Rows are points. A path goes straight from each point to the next, and from the last back to the first. The post is the endless flat space through its rows: a point in 2 columns, a line in 3, a plane in 4, and so on, so that a path can go around it. Count how often the path circles the post. Going back the other way cancels.
In the rows, zero is written as 128.

Post, one row:
[[134 126]]
Path, 25 rows:
[[160 171]
 [187 127]
 [151 163]
 [127 193]
 [150 134]
 [157 141]
 [147 150]
 [167 113]
 [135  79]
 [ 97  97]
 [ 96 161]
 [129 175]
 [174 150]
 [178  97]
 [126 102]
 [114 124]
 [122 146]
 [142 146]
 [148 148]
 [153 121]
 [183 123]
 [144 109]
 [109  72]
 [ 92 128]
 [127 178]]
Times around: 3

Post:
[[ 96 142 145]
 [137 147  87]]
Path (17 x 3):
[[ 88 120 133]
 [109 159 110]
 [117 185 134]
 [166 139 126]
 [144 178 154]
 [ 97 183 150]
 [112 142  77]
 [109  86 108]
 [173 130  99]
 [130 170 142]
 [ 74 191 121]
 [113 130  80]
 [ 81 118 143]
 [ 97 151  99]
 [131 177  87]
 [147 149 112]
 [114 125 129]]
Times around: 0

Post:
[[115 107 115 127 115 156]
 [104 124 124 103 115 131]
 [170 164 156 167 201 116]
 [ 93  97 128 111 146 148]
 [103  91 111 112 117 124]]
Path, 29 rows:
[[132 117 119  98 149 172]
 [ 88 100 105 107 138 132]
 [107 149 132 110 138 104]
 [ 69  74 120  96  82  85]
 [104  96 156 113 158 149]
 [133  71  92 134 105 176]
 [123 135 115 131 160 177]
 [109 109 101 152 110 172]
 [130  99 120 158  98  95]
 [ 92  55 135 104 142 118]
 [ 89 104 143  86 170 147]
 [136 151 142 143 193 178]
 [144 169 103 160 113 119]
 [133 153 130 144 101 127]
 [145 145 166 133 127 132]
 [115  50 111 105 126 130]
 [151 110  84 129  90 151]
 [122 157 138 134 169 164]
 [108 151 110 143  66 146]
 [101  36 128 147 131 154]
 [104  68 120  86  56 146]
 [106  89 106  92 138  94]
 [132 144  78 124 118 103]
 [121 153 140 151 173 146]
 [121 134 122 145 134 177]
 [143 113  91 167 104 165]
 [141 119 135 183 169 146]
 [ 85  47 121 130 120 148]
 [123  70 106 117  70 149]]
Times around: 5

Post (7 x 8):
[[114 140 118 140 125 133 181 148]
 [133 102 137 146 117 126 139 127]
 [154 154  99 112 120 106 118 128]
 [112 151  81 128 152 106 148  83]
 [ 86 104 153 138 136  92 120 128]
 [125 110 129  91 143 133 139 102]
 [150 132  97 142 127 139 153 176]]
Path, 18 rows:
[[164  86 143 129 129  84  63 108]
 [119 179 104 168 159 117 209 173]
 [150 142 115 143 124 137 186 132]
 [125 122 126 122 106 149 223 126]
 [122 170  54 134 112 162 179 147]
 [126 109 136 117 147 142 133 123]
 [ 93 124 105 155 177 166 249 138]
 [139 126 149 104 127  84  83 123]
 [ 82 150 122  82 169  95  74 115]
 [126 139 105  99 130 159 164 104]
 [153 101 147 146 116 177 170 113]
 [ 74 106 172 135 136  99 155 140]
 [100 106 134 134 152  98 138  94]
 [136 114 121 138 150 134 168 139]
 [126 129 105  88 148  89 116 153]
 [146 118  99 127 124 139 149 130]
 [143 136 111 133 113 115 193 172]
 [102 135 132 119 158  52  75 124]]
Times around: 1

Post, 10 rows:
[[167 133 131 105 172 149  89 152 164 132  92]
 [166 116 151 167  93 117 137  99  96 103 113]
 [136 100 126 178 112  70 142  67 125 158 113]
 [144  77 131 159  86 105 158  45  96 152 133]
 [107 147 132 114 135 158 105 151 148 149  88]
 [149 119 113 151 120 157 136 164 147 122 123]
 [147 153 105 110 147 139 126 199 155 161 118]
 [125 142 166 122 128 129 133 116 156 141 116]
 [132 161 161 117 174 151 123 113 123 143 127]
 [ 94 111 151 135 123 146 112 145 120 132 149]]
Path:
[[130  87 137 163  75 151 133  69  95 101 181]
 [142 117 123 125 111 152 113 158 133 158 146]
 [ 67  69 159 169 119  99 111  92 124 164 149]
 [ 43 143 205 128 137 167 132 113 108 119 147]
 [115 104 145 177 108 113 147  82 102 106 135]
 [132 175 131 100 128 157 102 144 102 152  98]
 [172 152 127 138 137 140 125 190 165 158 133]
 [134 131 123 163 138 158 117 135 130 129 163]
 [163 145 142 117 141 152  44 136 188 142  44]
 [172 121 120 133 140 193 135 132 150 158 100]
 [213  84 115 164 123  92 135 127 125 114 101]
 [161  94 101 120 109 105 141 138 129 150 129]
 [181 138 115 186 154 125 162 118  95 114 186]
 [ 98  98  94 162 133 105  96 153 131 175 138]
 [208 100 113 159 103 129 169 126 101 131 150]
 [126 156 183 112  90 177 114 130 139 133  71]
 [147 153 180 143  96 155  89  68 106 113 101]
 [111 133 125 130  76 137  95 114 157 109  78]
 [ 98 135  97 128 120 123 160 154 190 224 167]
 [137 111 167 131 151 107  75  99  93 140 102]
 [139  98 193 122 168 160 131  91  81 102 179]
 [127 174 155 128  99 110 134 110 106 113  81]
 [170 134  96 130 126 156 129 151 144 142 115]
 [ 90 167 178 133  88 140 166 120 135 180 156]
 [139  91 127 103  98 103 107 162 132 164 106]
 [158 116 132 164 125 165 162 129 119  97 106]
 [123 119 100 114 125 126 138 131 222 158  81]]
Times around: 4

Post, 11 rows:
[[140 114 143 155 153 175  81 143 120 134 104 128]
 [190 124 147 125 133 135 140 132 149 125 188 164]
 [101 132 158 125 153 153 107  95 107 136 152 134]
 [132 147  63 149 130  89 155 102 112 144 168 150]
 [111 117 129 101 174  91 160 139 157 152 157 101]
 [172 133  95 133 100 156 128 162 143 185 118 134]
 [ 94 118 122 163 120 110 120  80 121 117 169 119]
 [183 120 143 130 131 117 128  98 114 142 133 131]
 [123 129  79 127 120 124 115 111  88  80 158 105]
 [175 129 136 145  78 156 133 141  95  96 144 161]
 [125 100  95 127 102 146 146 106 125 118 104 113]]
Path (27 x 12):
[[106 133 140 184  74 144  95  97  90 183 139  71]
 [164 102 139 121 115 169  97  90 123 127 121  89]
 [113 121  77 144 111 146 153 109 150 140 123 134]
 [126 138  71 114  57 145 172 132 152 154 140 164]
 [168 109 155 120 124 135 131  83  90 160  88 150]
 [ 94 141 157 128 156 151  99 134  73 157 172 116]
 [135 107 131 184 130  74 151  49 120 115 172 135]
 [145 174 103 109 117 149 142 140 117 165 154 131]
 [133 138 152 130 140  52 160 144 133 127 189 129]
 [175 124  80 157 131 109  88 124 109 203  80 131]
 [172 120  74 155  79  98 172 136  83 112 140 185]
 [171 110 140 162  96 148  82 102 130  94 125 146]
 [197 146 104 131 149 129  87 111 141 107 167 130]
 [156 130 164 124 103  89  85 130 101 120 169 110]
 [209  92 149 154 125 105 157  88 130 206  91 180]
 [111 135 118 131 120 170 141 191  90 156 116 142]
 [190 155 116 137  66 160 146 167 115 152 146 114]
 [ 97 160 139  89 160  98 154 117 119 122 164 120]
 [119 155  96 123  58 148 117 121 112 139 163 163]
 [113 134 110 167 132 113 143 110 112 154 165 208]
 [148  98  84 125 124  73 129 109 115 110 140 118]
 [125 122  96 119 102 174 116 128  94 138 155 128]
 [158 132 111 147 119 138  91 173 124 130 165  85]
 [124 113 164 178 139 132 127 115 178 167 133 104]
 [163 154 155 137 135 147  69  69  82 180 117 139]
 [190 103 163 147 193 109  70 104  98  85 107 143]
 [101 112  54 158  72 161 132  70 110 150 145 161]]
Times around: 4
